Rows are points. Each copy is the shape, with its points in the same order, turned, moved and blurred by noise. Say if it was mirrored as well.

Shape:
-0.46  -0.31  -0.62
0.50  -0.32  0.02
0.13  0.55  -0.25
-0.18  -0.36  -0.24
0.08  0.30  -0.27
-0.31  0.26  0.34
0.10  0.11  0.26
0.16  0.11  0.47
-0.18  0.43  0.28
Copy 1, 9 rows:
0.38  -0.76  -0.33
0.05  0.32  -0.55
0.54  0.06  0.30
0.09  -0.39  -0.42
0.53  -0.01  0.07
-0.22  -0.18  0.36
-0.10  0.11  0.11
-0.26  0.31  0.12
-0.06  0.02  0.52
Copy 1 is: mirrored
Copy 2 (9 x 3):
-0.22  -0.76  -0.59
-0.20  -0.31  0.44
-0.19  0.29  -0.35
-0.06  -0.65  -0.19
-0.19  0.03  -0.28
0.52  0.00  -0.24
0.22  0.00  0.09
0.37  0.06  0.23
0.42  0.17  -0.25
Copy 2 is: mirrored
Copy 3 (9 x 3):
0.52  -0.39  -0.38
-0.30  0.36  -0.24
0.53  0.47  0.24
0.09  -0.17  -0.20
0.40  0.29  0.11
0.12  -0.05  0.60
-0.02  0.28  0.33
-0.22  0.28  0.46
0.22  0.17  0.62
Copy 3 is: mirrored
Copy 4, 9 rows:
-0.64  0.14  -0.61
0.38  -0.36  -0.35
0.23  0.62  0.01
-0.35  -0.16  -0.43
0.04  0.36  -0.11
-0.22  -0.06  0.44
0.10  -0.13  0.24
0.16  -0.24  0.36
-0.11  0.17  0.39
Copy 4 is: only turned

Shape, 9 rows:
-0.28  0.16  -0.06  0.14
-0.35  -0.03  -0.12  0.27
0.75  0.32  -0.39  0.24
-0.28  -0.04  0.25  -0.54
-0.15  0.67  -0.33  -0.69
0.33  0.03  0.48  0.11
-0.24  -0.08  -0.38  0.26
0.19  0.22  -0.24  0.28
-0.07  0.10  -0.16  0.25
Copy 1, 9 rows:
0.10  0.03  -0.21  0.32
0.10  -0.24  -0.27  0.42
-0.76  0.11  -0.60  -0.22
0.48  -0.06  0.24  -0.21
0.54  0.53  -0.46  -0.38
-0.47  -0.02  0.32  -0.01
0.02  -0.33  -0.51  0.37
-0.36  0.01  -0.41  0.13
-0.11  -0.01  -0.34  0.29
Copy 1 is: mirrored
Copy 2, 9 rows:
-0.45  -0.10  0.06  -0.22
-0.46  -0.23  -0.11  -0.25
0.34  0.33  -0.10  0.44
-0.07  -0.12  0.45  -0.81
-0.20  0.75  0.49  -0.55
0.21  -0.42  0.41  0.06
-0.39  -0.07  -0.34  -0.22
-0.13  0.08  -0.07  0.14
-0.28  -0.09  -0.06  -0.06
Copy 2 is: only turned
Copy 3 (9 x 4):
-0.33  0.17  0.05  -0.06
-0.42  0.06  -0.16  -0.18
0.60  0.46  -0.40  -0.23
-0.21  -0.25  0.61  -0.33
0.03  0.68  0.70  -0.51
0.29  -0.33  0.10  0.18
-0.38  0.16  -0.28  -0.36
0.11  0.32  -0.27  -0.14
-0.17  0.17  -0.20  -0.09
Copy 3 is: only turned

Shape:
-0.04  0.00  -0.42  0.57  -0.35  0.23
-0.29  -0.09  -0.18  0.06  -0.28  0.04
-0.17  -0.55  -0.64  -0.07  0.68  0.18
0.04  0.26  -0.07  -0.15  -0.29  0.28
-0.03  0.22  -0.12  0.13  -0.07  -0.12
-0.30  0.14  -0.12  0.16  -0.22  0.13
0.31  0.18  -0.01  0.39  -0.37  -0.02
-0.31  0.26  0.08  0.20  0.06  0.34
0.86  0.30  -0.20  0.15  0.08  -0.11
-0.16  -0.63  -0.02  -0.12  -0.02  0.36
-0.17  0.17  -0.06  -0.04  1.21  -0.26
Copy 1:
-0.42  -0.18  -0.04  0.83  -0.03  0.26
-0.42  -0.19  0.17  0.22  0.09  0.01
0.06  -0.35  0.30  -0.07  -0.81  0.48
-0.44  0.16  -0.24  0.08  0.19  0.09
-0.23  0.11  -0.07  0.29  -0.13  -0.18
-0.37  0.12  0.13  0.39  0.10  0.05
-0.18  -0.04  -0.37  0.63  0.13  -0.20
-0.14  0.33  0.21  0.30  0.09  0.21
0.11  0.02  -0.88  0.44  -0.31  -0.20
-0.03  -0.46  0.22  -0.13  0.08  0.39
0.50  0.48  0.41  -0.07  -0.94  -0.14
Copy 1 is: mirrored
Copy 2 (11 x 6):
0.18  -0.18  0.48  -0.46  0.03  0.74
-0.22  0.02  0.03  -0.26  -0.13  0.59
0.08  -0.79  -0.42  0.36  0.18  0.43
0.13  0.29  -0.07  -0.50  0.03  0.32
-0.14  0.07  0.21  -0.28  0.25  0.32
-0.07  0.15  0.17  -0.24  0.00  0.59
0.10  0.06  0.55  -0.59  0.06  0.20
0.18  0.36  0.18  0.02  0.06  0.44
0.27  -0.20  0.29  -0.71  0.54  -0.25
0.05  -0.28  -0.23  -0.01  -0.54  0.27
-0.09  -0.16  -0.09  0.75  0.82  -0.10
Copy 2 is: mirrored
Copy 3:
-0.15  0.61  -0.53  0.21  -0.20  0.26
-0.40  0.17  -0.26  -0.09  -0.16  0.03
0.14  -0.41  -1.14  -0.32  -0.14  0.05
0.05  0.29  0.08  -0.24  -0.20  0.02
-0.15  0.24  -0.15  -0.10  0.20  0.03
-0.36  0.34  -0.23  -0.20  -0.07  0.19
-0.05  0.41  0.01  0.35  0.14  0.11
-0.23  0.18  -0.16  -0.29  0.05  0.58
0.61  0.24  -0.14  0.27  0.41  -0.16
-0.19  -0.37  -0.37  0.00  -0.56  0.22
0.02  -0.56  -0.72  -0.63  0.92  0.21
Copy 3 is: only turned
Copy 4:
-0.13  -0.02  -0.26  0.43  -0.37  0.24
-0.16  -0.07  0.18  0.11  -0.28  -0.06
-0.43  -0.50  -0.04  0.27  0.81  0.00
0.18  0.05  -0.04  -0.28  -0.23  0.20
0.00  0.21  -0.12  0.09  -0.03  -0.17
-0.16  0.11  0.08  0.15  -0.20  0.08
0.38  0.19  -0.31  0.24  -0.32  0.04
-0.07  0.34  0.19  0.04  0.05  0.35
0.55  0.14  -0.76  0.00  0.20  -0.11
0.06  -0.55  0.40  0.19  0.17  0.09
-0.20  0.52  0.01  0.03  1.20  -0.29
Copy 4 is: only turned

Shape (11 x 8):
0.20  -0.12  -0.17  -0.48  -0.11  0.09  0.31  -0.59
-0.35  -0.10  0.86  0.09  -0.30  -0.22  -0.02  0.22
0.24  0.20  -0.72  -0.18  -0.20  0.05  0.04  -0.07
0.33  0.30  -0.01  -0.23  -0.40  0.11  -0.13  -0.42
-0.43  0.04  0.62  0.47  0.03  -0.32  0.05  0.13
0.19  0.61  -0.09  -0.20  0.23  0.19  0.25  -0.04
-0.10  0.39  -0.47  -0.17  0.17  0.28  -0.17  -0.43
0.09  0.47  -0.43  -0.23  -0.06  -0.09  0.30  -0.22
-0.28  -0.37  0.70  -0.58  -0.41  0.22  0.06  0.24
0.10  -0.02  0.42  0.41  0.34  -0.10  -0.07  0.30
-0.13  -0.19  0.63  -0.63  -0.12  -0.38  -0.21  0.12
Copy 1:
0.44  0.17  -0.06  -0.78  -0.26  0.26  0.02  -0.14
-0.40  -0.45  0.29  0.38  -0.07  -0.07  0.15  -0.35
0.20  0.48  -0.54  -0.28  -0.47  0.20  -0.36  0.39
0.33  0.30  -0.02  -0.25  -0.67  0.09  -0.34  -0.33
-0.38  -0.06  0.40  0.49  0.08  0.18  0.33  0.06
0.17  0.71  -0.37  -0.16  -0.28  -0.11  0.24  -0.08
0.02  0.83  -0.15  -0.42  -0.23  0.33  -0.32  0.00
0.07  0.48  -0.29  -0.43  -0.58  -0.05  0.08  0.15
-0.10  -0.63  -0.23  -0.11  0.13  0.19  0.02  -0.70
0.10  0.30  0.19  0.62  0.22  0.09  0.08  0.02
-0.11  -0.47  0.14  -0.23  0.09  -0.35  -0.23  -0.32
Copy 1 is: mirrored
Copy 2:
0.42  -0.01  0.02  -0.56  0.58  -0.21  0.07  -0.11
0.06  -0.10  0.46  0.53  -0.27  -0.24  0.42  0.38
0.20  0.43  -0.54  -0.43  0.19  -0.22  -0.32  -0.10
0.56  0.40  0.13  -0.11  0.27  -0.36  -0.13  -0.24
-0.27  -0.21  0.16  0.63  -0.20  -0.13  0.41  0.02
0.08  0.21  -0.08  -0.47  -0.20  -0.28  0.09  -0.58
-0.22  0.43  -0.04  -0.40  0.42  -0.33  -0.22  -0.49
0.16  0.26  -0.43  -0.43  0.13  -0.44  0.10  -0.37
0.22  0.05  0.70  -0.18  -0.15  -0.20  0.34  0.71
-0.15  -0.29  0.12  0.30  -0.43  0.16  -0.06  -0.16
0.19  -0.31  0.52  -0.01  -0.17  -0.65  0.01  0.50
Copy 2 is: mirrored
Copy 3:
0.27  0.32  -0.26  -0.61  -0.27  0.18  0.35  -0.32
0.17  -0.74  0.21  -0.21  -0.23  -0.64  -0.41  0.00
0.14  0.50  -0.30  -0.07  -0.32  0.37  0.13  0.42
0.44  0.24  -0.53  -0.09  -0.19  0.02  -0.14  0.09
-0.33  -0.58  0.21  0.13  -0.20  -0.61  -0.27  0.01
0.05  0.35  -0.49  -0.06  0.24  -0.22  0.34  0.26
-0.27  0.30  -0.70  -0.17  -0.11  0.28  0.10  0.19
-0.03  0.50  -0.35  -0.23  -0.25  -0.12  0.37  0.24
0.43  -0.73  0.02  -0.88  -0.12  -0.29  -0.12  0.11
-0.02  -0.21  0.38  0.27  0.27  -0.25  -0.28  0.11
0.22  -0.09  0.24  -0.83  -0.07  -0.49  -0.55  0.00
Copy 3 is: mirrored
Copy 4:
0.15  -0.06  -0.05  0.05  0.19  0.22  0.48  -0.50
-0.26  -0.16  0.58  0.51  -0.41  -0.30  -0.13  0.40
0.34  0.03  -0.57  -0.40  -0.03  0.05  0.16  -0.12
0.63  -0.10  -0.04  0.04  -0.19  0.24  0.11  -0.28
-0.24  0.07  0.19  0.72  -0.14  -0.45  -0.36  0.44
0.34  0.64  -0.06  -0.13  -0.03  -0.26  0.03  -0.37
0.41  0.41  -0.28  -0.11  0.33  0.36  -0.08  -0.15
0.44  0.35  -0.31  -0.11  0.06  -0.08  0.35  -0.14
-0.44  -0.21  0.80  -0.01  -0.43  0.07  0.26  0.07
-0.18  0.04  0.06  0.30  -0.11  -0.57  -0.65  -0.09
-0.01  -0.37  0.82  0.01  0.09  -0.28  0.18  0.14
Copy 4 is: mirrored

Shape, 12 rows:
-0.19  0.40  -0.32  0.02  0.08  -0.14  0.20  0.48  0.64
0.27  0.09  0.02  -0.35  -0.08  0.44  0.01  -0.29  0.44
-0.36  0.46  -0.04  0.36  0.07  -0.43  -0.33  0.36  0.01
-0.33  -0.19  -0.09  -0.11  -0.45  -0.36  -0.59  -0.17  0.50
-0.21  -0.53  0.15  0.55  0.13  -0.43  0.37  -0.22  0.05
0.56  0.20  -0.23  -0.35  0.20  0.07  0.02  -0.18  0.34
-0.13  -0.39  -0.25  -0.29  0.18  0.25  -0.02  0.00  0.14
0.27  -0.33  0.12  -0.19  -0.28  0.35  0.25  -0.19  -0.07
0.61  -0.13  -0.10  -0.26  -0.24  -0.08  0.17  0.52  0.13
-0.25  0.10  0.38  0.08  0.06  -0.90  0.46  -0.23  -0.28
-0.79  0.57  0.15  -0.19  0.20  -0.36  -0.35  -0.37  -0.20
-0.13  0.08  -0.57  -0.08  -0.15  0.22  0.02  -0.16  0.00
Copy 1, 12 rows:
-0.51  0.46  -0.22  0.04  -0.40  -0.43  -0.03  0.37  -0.15
-0.04  0.20  -0.31  -0.20  -0.13  0.61  -0.03  0.03  -0.24
-0.30  0.29  0.32  0.21  0.24  -0.74  0.03  0.11  -0.26
-0.61  -0.23  -0.22  0.14  0.23  -0.14  -0.16  -0.63  -0.25
0.09  -0.02  0.19  0.76  -0.09  -0.11  0.23  -0.23  0.57
0.35  0.24  -0.43  -0.15  -0.18  0.17  -0.29  0.12  -0.26
-0.02  -0.23  -0.57  0.10  0.13  0.03  0.05  0.27  0.10
0.31  -0.41  -0.11  0.10  -0.17  0.51  0.30  0.01  -0.13
0.21  -0.34  -0.04  -0.13  -0.61  -0.16  -0.17  0.31  -0.29
0.30  0.14  0.40  -0.04  -0.14  -0.60  0.57  -0.48  0.49
-0.15  0.42  0.02  -0.34  0.81  -0.43  0.43  -0.34  0.08
0.03  0.12  -0.47  0.17  0.13  -0.07  0.42  0.07  -0.43
Copy 1 is: only turned
Copy 2:
0.16  0.25  -0.57  0.44  -0.31  -0.25  0.11  0.81  0.05
0.58  -0.08  -0.10  -0.21  0.08  -0.44  -0.03  0.31  0.40
-0.45  0.67  -0.41  0.39  -0.20  -0.18  -0.24  0.36  -0.15
0.06  0.29  -0.68  -0.41  0.00  -0.66  -0.60  0.23  -0.21
-0.43  -0.59  -0.60  0.29  -0.38  -0.19  -0.34  -0.10  -0.07
0.61  0.07  -0.33  0.35  0.30  -0.35  -0.12  0.13  0.49
0.25  -0.33  -0.37  0.01  0.28  -0.37  0.16  0.23  -0.19
0.50  -0.34  -0.22  -0.20  -0.10  0.01  -0.05  -0.14  0.03
0.71  0.01  -0.74  0.16  0.09  0.32  -0.07  0.23  0.07
-0.50  0.16  -0.87  0.29  -0.55  -0.11  -0.04  -0.57  0.26
-0.57  0.78  -0.25  0.00  -0.23  -0.72  0.08  -0.23  -0.02
0.40  0.08  -0.09  0.25  -0.09  -0.44  -0.08  0.09  -0.32
Copy 2 is: mirrored
Copy 3:
0.12  0.57  -0.29  0.12  -0.21  -0.45  -0.39  0.18  0.62
0.42  0.45  -0.38  0.09  -0.16  0.39  0.23  0.20  0.08
-0.37  0.46  -0.01  0.12  0.09  -0.41  -0.71  -0.23  0.06
-0.14  0.09  -0.47  -0.08  -0.27  -0.02  -0.07  -0.75  0.26
-0.17  -0.20  0.63  0.45  0.27  -0.08  0.06  -0.14  0.48
0.67  0.47  -0.24  -0.10  0.15  0.03  0.12  0.21  0.07
0.04  -0.18  -0.43  0.07  0.11  0.21  0.00  0.29  0.26
0.27  -0.12  0.04  0.30  -0.21  0.31  0.26  0.31  -0.14
0.55  -0.04  0.10  -0.26  -0.43  -0.23  -0.14  0.37  0.03
-0.45  0.24  0.56  0.28  0.32  -0.68  0.30  -0.14  -0.12
-0.78  0.55  -0.43  0.28  0.46  -0.26  -0.07  -0.30  -0.27
0.28  0.00  -0.51  0.53  0.05  -0.09  -0.17  0.02  0.01
Copy 3 is: only turned

Shape (16 x 11):
-0.46  -0.29  0.49  -0.04  0.33  0.10  -0.02  0.40  -0.45  0.13  0.28
-0.02  0.40  -0.28  0.08  -0.05  0.59  0.06  -0.01  -0.09  -0.21  -0.06
0.09  -0.27  0.32  -0.65  -0.20  -0.29  0.14  -0.45  0.63  0.36  0.44
0.36  0.05  0.43  0.18  0.21  0.20  -0.02  0.00  -0.19  -0.26  -0.33
-0.17  0.03  -0.16  -1.00  -0.24  -0.27  -0.16  -0.84  0.31  0.03  -0.01
0.13  -0.17  -0.09  0.11  -0.13  0.61  0.46  0.10  -0.17  -0.21  -0.04
0.08  0.09  -0.32  -0.55  -0.43  -0.34  -0.13  -0.81  0.15  0.15  0.23
-0.23  -0.16  -0.21  0.30  0.20  -0.02  0.18  0.03  0.10  -0.38  -0.05
0.12  0.30  -0.17  0.23  -0.11  0.04  0.36  0.16  0.09  0.26  -0.19
0.02  0.10  0.25  0.08  -0.24  0.10  0.33  0.21  -0.02  -0.41  0.21
-0.12  0.13  0.42  0.06  0.21  0.34  0.71  0.13  0.22  0.10  -0.17
-0.26  -0.70  0.45  0.01  0.44  0.13  0.13  -0.27  -0.31  0.01  0.22
-0.32  -0.02  0.14  0.26  0.39  0.05  0.16  -0.48  -0.76  -0.17  0.57
0.24  -0.08  -0.26  -0.78  0.21  -0.25  -0.15  -0.50  0.36  0.26  0.64
-0.12  0.09  -0.02  -0.28  -0.25  0.05  -0.35  -0.67  0.62  0.24  0.43
0.00  0.35  0.19  -0.01  0.23  0.27  0.42  0.18  0.23  -0.29  -0.04
Copy 1 (16 x 11):
0.07  0.36  -0.10  -0.50  0.35  0.12  0.11  -0.19  -0.22  -0.52  -0.29
0.55  -0.05  0.00  0.14  -0.11  0.13  0.67  0.26  0.06  0.09  -0.08
0.01  -0.33  -0.59  -0.61  0.20  -0.46  -0.10  0.29  0.54  -0.05  0.81
0.00  -0.26  0.00  0.31  -0.17  0.29  0.08  -0.21  0.03  -0.20  -0.03
-0.18  -0.52  -0.53  -0.42  0.16  -0.23  0.14  0.89  -0.03  0.37  0.75
0.68  -0.17  -0.02  -0.14  -0.27  0.32  0.34  0.11  0.40  -0.10  -0.32
0.11  -0.42  -0.46  -0.29  -0.26  -0.45  0.27  0.85  0.03  -0.01  0.77
0.21  0.04  0.20  0.08  -0.04  -0.25  0.02  0.33  0.23  -0.02  -0.40
0.47  -0.17  0.19  -0.16  -0.40  -0.31  0.36  -0.18  0.14  0.16  0.06
0.27  0.37  -0.09  -0.06  -0.30  0.18  0.04  0.12  0.38  -0.13  0.00
0.13  0.03  0.13  -0.34  -0.02  0.12  0.48  -0.32  0.58  0.18  -0.11
-0.15  -0.24  -0.16  -0.40  0.34  0.04  0.15  0.18  0.25  -0.71  -0.30
-0.14  0.18  0.15  -0.06  0.07  0.04  0.62  0.54  0.04  -0.96  -0.14
0.31  -0.33  -0.22  -0.40  0.52  -0.45  0.03  0.62  0.11  -0.22  0.97
0.18  -0.20  -0.77  -0.15  0.23  -0.68  0.40  0.48  0.20  0.00  0.58
0.20  0.17  0.19  0.09  0.06  0.14  0.30  -0.07  0.42  0.18  0.04
Copy 1 is: mirrored
Copy 2, 16 rows:
-0.47  -0.43  -0.21  -0.39  0.24  0.27  -0.06  -0.32  -0.32  0.59  -0.50
0.12  0.12  0.01  0.32  0.54  -0.03  0.00  -0.59  -0.28  0.05  0.20
-0.08  0.65  -0.15  -0.17  -0.07  0.23  0.76  0.48  0.05  0.11  -0.67
-0.16  0.01  0.07  0.12  0.20  0.23  -0.58  -0.17  0.12  -0.02  -0.22
0.14  1.07  -0.59  -0.41  0.23  -0.26  0.51  0.18  -0.11  -0.15  -0.34
-0.02  -0.14  0.11  0.24  0.39  0.41  0.18  -0.60  -0.23  -0.29  -0.15
0.37  0.92  -0.18  -0.50  0.16  -0.08  0.59  0.19  -0.04  -0.09  0.01
0.06  -0.34  -0.05  0.00  0.03  -0.24  0.11  -0.45  -0.06  -0.14  -0.24
-0.03  0.17  0.43  0.20  -0.09  -0.03  0.08  -0.29  -0.43  -0.01  0.07
-0.48  -0.14  0.20  0.04  0.30  0.10  0.23  -0.27  0.08  -0.10  0.00
-0.41  0.08  0.40  0.38  0.09  0.09  0.02  -0.46  -0.25  0.09  -0.65
0.05  -0.31  -0.25  -0.45  0.21  0.38  -0.03  -0.33  0.00  0.20  -0.92
0.22  -0.27  0.22  -0.75  0.72  -0.01  -0.01  -0.55  0.08  0.30  -0.45
0.36  0.46  -0.26  -0.28  0.39  -0.09  0.70  0.67  -0.22  0.18  -0.43
0.31  0.69  -0.28  -0.04  0.07  -0.04  0.69  0.11  0.25  0.46  -0.17
-0.37  0.00  0.25  0.39  0.38  -0.19  0.05  -0.30  -0.14  0.00  -0.30
Copy 2 is: only turned

Shape (15 x 12):
-0.18  -0.56  0.13  0.06  0.08  -0.19  -0.02  -0.23  -0.06  0.16  -0.17  -0.04
-0.33  0.13  -0.12  0.08  0.48  -0.01  -0.51  0.34  -0.22  -0.45  -0.11  -0.36
-0.01  0.18  0.40  0.26  0.04  -0.17  0.08  0.27  -0.62  -0.62  0.17  0.22
-0.26  -0.04  0.41  0.38  0.49  -0.08  0.31  -0.13  -0.51  0.29  -0.47  -0.17
0.14  0.28  -0.07  0.02  0.03  0.11  0.15  0.30  0.21  -0.37  0.73  -0.11
0.30  0.10  -0.28  -0.21  0.36  -0.04  -0.43  -0.09  -0.26  0.17  -0.01  0.12
-0.91  0.19  -0.67  -0.38  0.24  0.11  -0.35  0.33  -0.17  0.29  0.12  -0.18
-0.01  0.13  -0.14  0.38  -0.52  -0.07  -0.38  -0.02  0.23  0.26  -0.28  -0.01
0.45  0.21  0.44  -0.15  0.35  0.14  -0.23  0.56  0.38  0.29  -0.26  0.21
-0.23  0.04  0.16  -0.70  -0.40  -0.17  0.19  -0.47  0.05  -0.13  0.31  -0.38
-0.24  0.14  -0.68  0.27  0.20  0.32  0.52  -0.31  0.50  0.19  -0.31  -0.64
-0.13  -0.23  0.16  -0.35  -0.11  0.37  -0.11  0.19  -0.21  -0.54  0.02  0.49
-0.04  0.01  -0.22  -0.15  0.47  -0.24  0.11  -0.80  0.33  -0.22  -0.19  0.20
0.39  -0.18  -0.39  -0.05  -0.34  0.55  -0.22  0.76  0.22  -0.20  -0.43  0.45
-0.23  0.18  0.29  -0.12  -0.02  0.61  -0.22  0.36  -0.25  -0.39  0.52  -0.04
Copy 1:
-0.13  -0.39  -0.32  -0.21  -0.17  0.25  -0.03  -0.17  -0.04  -0.07  -0.01  -0.13
-0.34  0.30  -0.31  0.12  0.68  -0.35  0.07  -0.39  -0.33  0.17  0.00  0.09
-0.39  0.37  0.12  0.35  0.31  -0.16  -0.46  0.07  -0.13  -0.34  -0.19  -0.47
-0.47  -0.39  -0.06  -0.15  0.15  -0.12  0.23  0.28  0.15  0.26  0.11  -0.52
0.10  0.75  0.19  0.29  0.03  0.01  -0.61  -0.26  -0.03  0.11  0.27  0.16
0.00  0.09  -0.34  -0.10  0.23  -0.32  -0.02  0.07  0.04  -0.36  0.39  0.36
-0.63  0.27  -0.61  0.35  -0.20  -0.33  0.38  -0.26  -0.45  0.36  0.26  0.71
0.21  -0.19  0.19  -0.22  -0.19  -0.29  0.01  -0.12  -0.21  0.01  -0.45  0.46
0.45  0.00  -0.44  0.12  0.26  -0.37  -0.53  0.45  0.33  0.33  -0.06  0.21
-0.09  0.57  -0.13  0.07  -0.34  0.81  0.17  -0.16  0.26  -0.16  -0.08  0.29
0.00  -0.23  0.54  -0.13  0.12  0.39  0.31  -0.17  -0.29  0.76  0.56  0.59
-0.51  0.11  -0.36  0.21  0.16  0.21  -0.76  0.02  -0.17  -0.30  -0.27  0.28
-0.03  -0.44  0.14  0.26  0.29  0.46  0.07  -0.33  0.37  -0.32  0.43  0.38
0.19  -0.10  -0.22  -0.03  0.21  -0.12  -0.91  0.45  -0.79  0.05  -0.25  0.76
-0.61  0.76  -0.20  -0.01  0.16  -0.08  -0.71  -0.10  -0.02  0.15  -0.12  0.22
Copy 1 is: only turned
Copy 2:
0.13  -0.05  0.12  0.32  0.12  -0.13  0.04  0.14  -0.16  -0.25  0.08  0.27
-0.06  0.47  -0.34  -0.30  -0.13  0.00  -0.06  -0.78  -0.28  0.00  -0.12  0.24
-0.01  0.77  0.26  -0.28  -0.49  0.13  -0.14  0.09  -0.07  0.59  0.04  0.29
0.07  0.09  -0.07  0.18  -0.54  -0.21  0.08  0.33  -0.48  -0.13  -0.53  0.54
-0.29  0.00  0.37  -0.46  -0.23  0.37  0.43  -0.47  -0.12  0.52  0.26  -0.08
0.00  -0.19  -0.43  -0.14  0.08  -0.24  -0.05  -0.26  -0.40  0.51  0.26  0.24
-0.75  -0.01  -0.17  0.11  -0.22  -0.55  -0.20  -0.89  -0.50  -0.16  0.24  -0.18
-0.39  -0.10  -0.35  0.30  0.22  0.04  0.14  0.00  0.25  0.31  -0.19  -0.29
0.13  -0.30  0.05  -0.67  0.22  -0.46  0.21  -0.03  0.04  0.46  -0.47  -0.05
-0.22  -0.08  0.04  -0.09  -0.44  -0.14  0.45  0.08  0.16  -0.21  0.96  -0.08
-0.40  -0.85  -0.26  0.31  -0.48  0.46  0.32  -0.51  -0.04  -0.38  -0.25  0.18
-0.22  0.15  0.40  -0.52  0.07  -0.05  -0.55  0.05  0.09  0.10  0.37  0.07
-0.18  -0.46  -0.15  0.01  0.03  0.08  0.22  -0.14  0.09  -0.01  0.40  1.00
-0.05  -0.38  0.20  -0.39  0.33  0.07  -0.76  -0.29  0.39  0.42  -0.28  -0.44
-0.47  0.46  0.24  -0.72  -0.22  0.13  -0.08  -0.12  -0.36  0.10  0.24  -0.25
Copy 2 is: mirrored
